Every row gives one point. Two turns around zero, p and q, are shown by what they do to some points. Write where each new point lands after one turn and then the other. Backwards means that the second turn is done in reverse. Each puzzle has new turns, and all numbers are rounded.

Turn p:
[0.6 2.4] => [ 2.4 -0.7]
[-2.8 -3.3] => [-3.2  2.9]
[2.1 0.8] => [ 0.8 -2.1]
Turn q:
[ 0.5 -1.8] => [-0.1 -1.9]
[ 2.6 -3.2] => [ 1.5 -3.9]
[-1.0  3.5] => [0.2 3.6]
[-2.1  1.5] => [-1.5  2.1]
Where do these land?
q, then p: [-1.2  3.3] => [3.5 0.0]
p, then q: [-0.5 -1.7] => [-1.4  1.0]
q, then p: [3.9 0.3] => [-1.0 -3.8]
q, then p: [-2.3 -1.9] => [-1.0  2.8]

Turn p:
[-3.2 -2.8  0.3] => [-0.9 -1.7  3.8]
[-2.2  0.4 -1.0] => [ 0.2 -2.4  0.4]
[1.4 0.5 2.9] => [-2.4  2.0 -1.0]
[ 4.0  1.9 -2.2] => [ 3.0  2.1 -3.3]
Turn q:
[ 2.0  1.7 -2.0] => [-3.1 -0.7  0.8]
[-3.2 -1.7 -2.6] => [1.7 2.3 3.5]
[1.9 2.6 3.1] => [-1.5 -0.8 -4.1]
[-0.8 -2.6  1.4] => [ 3.0 -0.7  0.0]
Where do these land?
q, then p: [ 3.7  2.2 -1.3] => [-0.6 -2.9  3.4]
q, then p: [-0.7 -4.5  2.6] => [ 1.9  4.9 -0.2]
p, then q: [-1.6  2.3  0.0] => [ 1.4 -0.2  2.4]
p, then q: [-1.4  0.0 -1.3] => [ 1.1 -1.6  0.2]

Turn p:
[ 0.2 -0.3  0.9 -3.9 -1.8  2.3] => [-0.6 -0.3  1.5  0.1 -3.0  3.6]
[0.6 1.4 2.7 1.7 0.8 1.3] => [-0.2 -0.9  0.3 -3.4  1.5  0.3]
[-0.3 -0.1  3.2 -2.9  3.0 -2.0] => [-2.7  1.9  3.5  0.3  2.5  1.6]
[-3.0 -1.8 -0.4 -4.0  1.0  2.2] => [ 2.0  2.7  3.3  1.3 -2.1  2.6]
[ 2.1 -1.0 -2.8  2.7 -1.1 -3.0] => [-1.2 -1.0 -2.9  2.0 -0.1 -4.0]
[-1.5 -3.3  2.6  3.6 -0.4 -0.6] => [-0.7  3.7 -1.4 -3.3 -0.1 -2.5]
[-1.3  3.8 -3.8  0.3 -0.6 -2.5] => [ 1.9 -1.5 -2.9  3.9  2.6  0.6]
[ 3.3  1.3 -2.4  2.5 -0.9  2.3] => [ 1.4 -4.5 -1.3 -0.9 -1.3 -2.1]
Turn q:
[-0.7  5.4  2.1 -1.7  1.0 -0.1] => [-2.6  1.9  0.3  0.1  5.0  1.4]
[-1.6 -1.7  0.2 -1.0 -2.5  1.6] => [-1.7 -2.5  1.8 -0.7 -1.5 -0.7]
[ 3.8 -0.7  8.4  0.2 -1.9  0.0] => [-2.4  3.2  1.6  1.0  1.6 -8.2]
[-0.3 -1.5 -3.3 -0.8  0.7 -2.1] => [ 3.0 -2.3 -1.0  0.8 -0.5  1.6]
[ 0.8 -1.0 -3.1  0.1  2.5  1.1] => [ 2.7  0.9  0.7  0.1 -1.8  2.6]
[-1.7 -1.7 -1.5  2.0  1.6 -0.6] => [ 0.5 -0.2 -2.0  1.3 -2.6  1.5]
[-0.2  1.1 -2.8  1.3 -1.4  0.1] => [ 0.5 -0.9 -1.4 -2.7 -0.4  1.5]
Where do these land?
q, then p: [-2.9  2.0 -1.5 -0.4  0.7  3.9] => [ 2.6  1.1  1.2 -2.6 -1.5  3.5]
q, then p: [-0.6 -0.9  1.7 -1.4 -1.6 -0.3] => [-0.9  2.5 -0.3 -0.1  0.8 -1.0]
p, then q: [ 0.5 -2.1 -3.4  1.1 -1.0 -3.4] => [ 0.9 -0.9 -5.2 -1.1 -0.3  0.6]
p, then q: [-2.3  1.9  1.1 -1.2  2.2 -2.3] => [-0.8  3.9  0.0  1.2 -0.1  2.0]
p, then q: [ 4.6  0.2 -0.2 -1.0 -1.2 -3.5] => [-2.0 -2.7 -2.8  1.9 -3.4  1.4]
p, then q: [-1.6 -1.4  0.5  0.7  2.8  7.0] => [ 1.1  0.8  4.2 -0.2  3.8 -5.3]
q, then p backwards: [ 2.3  0.3  1.8  2.3 -1.9 -1.5] => [ 0.0 -1.6 -0.2  4.0 -0.1 -1.0]
